Rows are points. A path goes straight from each point to the next, and from the last back to the first. The post is the endless flat space through its rows: a point in 2 columns, a line in 3, a plane in 4, and so on, so that a path can go around it. Count how often the path circles the post. Going back the other way cancels.

Post (1 x 2):
[[-1 14]]
Path, 21 rows:
[[-42  34]
 [-20  32]
 [-14  12]
 [-15 -28]
 [-43  35]
 [ -6  52]
 [ 24  34]
 [-25  40]
 [-35   9]
 [  4 -19]
 [ 20   3]
 [ 13  35]
 [ -6  28]
 [ 10  30]
 [ 25   0]
 [ -9  -9]
 [-27  17]
 [-14  60]
 [ 17  42]
 [ 10  -3]
 [-23 -23]]
Times around: 1

Post (7 x 8):
[[  7  22  10  17  -8  -3 -12  15]
 [ 38 -26 -18   4   0 -19 -18 -20]
 [ 31 -31  13  24  -8 -14  16   3]
 [-29   1  -4   8  38   9  27 -27]
 [ 36  -4  19 -22  15 -16 -30 -43]
 [ -6  -7   6 -28  32  -6 -12 -12]
 [-28  49  -3 -15   0   3  43   7]]
Path:
[[-19 -53  34  58  38   0 -42   1]
 [ 42 -23 -17  26  23 -27  -2 -31]
 [ 32  -3   2  -6  30   1 -11 -29]
 [ 29 -46  34 -14  26   6   3 -11]
 [-25 -13 -46  17  21  -2  -1 -55]
 [  5  -4  -3 -22  18 -18 -21 -16]
 [  8 -22  -7  18   5 -12   1  36]
 [-15  16   5   7  15  -9   5  16]
 [ -7 -21  22 -32  -1 -29  37 -37]
 [ 10   0 -19  15 -34 -12  16  32]
 [ 36  -2  10 -38   6  -8   4  13]
 [  0  -7 -29  14  55   2 -13 -26]
 [ -3  11   3  -9  50 -11 -15 -55]
 [ 26  27   8 -45   6  -7  20  -6]
 [ 33 -46 -21  -2  39  -5 -49 -57]
 [-29 -21 -22  39  19   3 -33  24]
 [-38 -11 -54  18  27 -10 -10  15]
 [ 16 -25  -1 -13  60 -12  19 -28]
 [  4  41  30 -33  19   8 -42   4]
 [-44  37  -7 -22 -10  21  29  17]]
Times around: 2
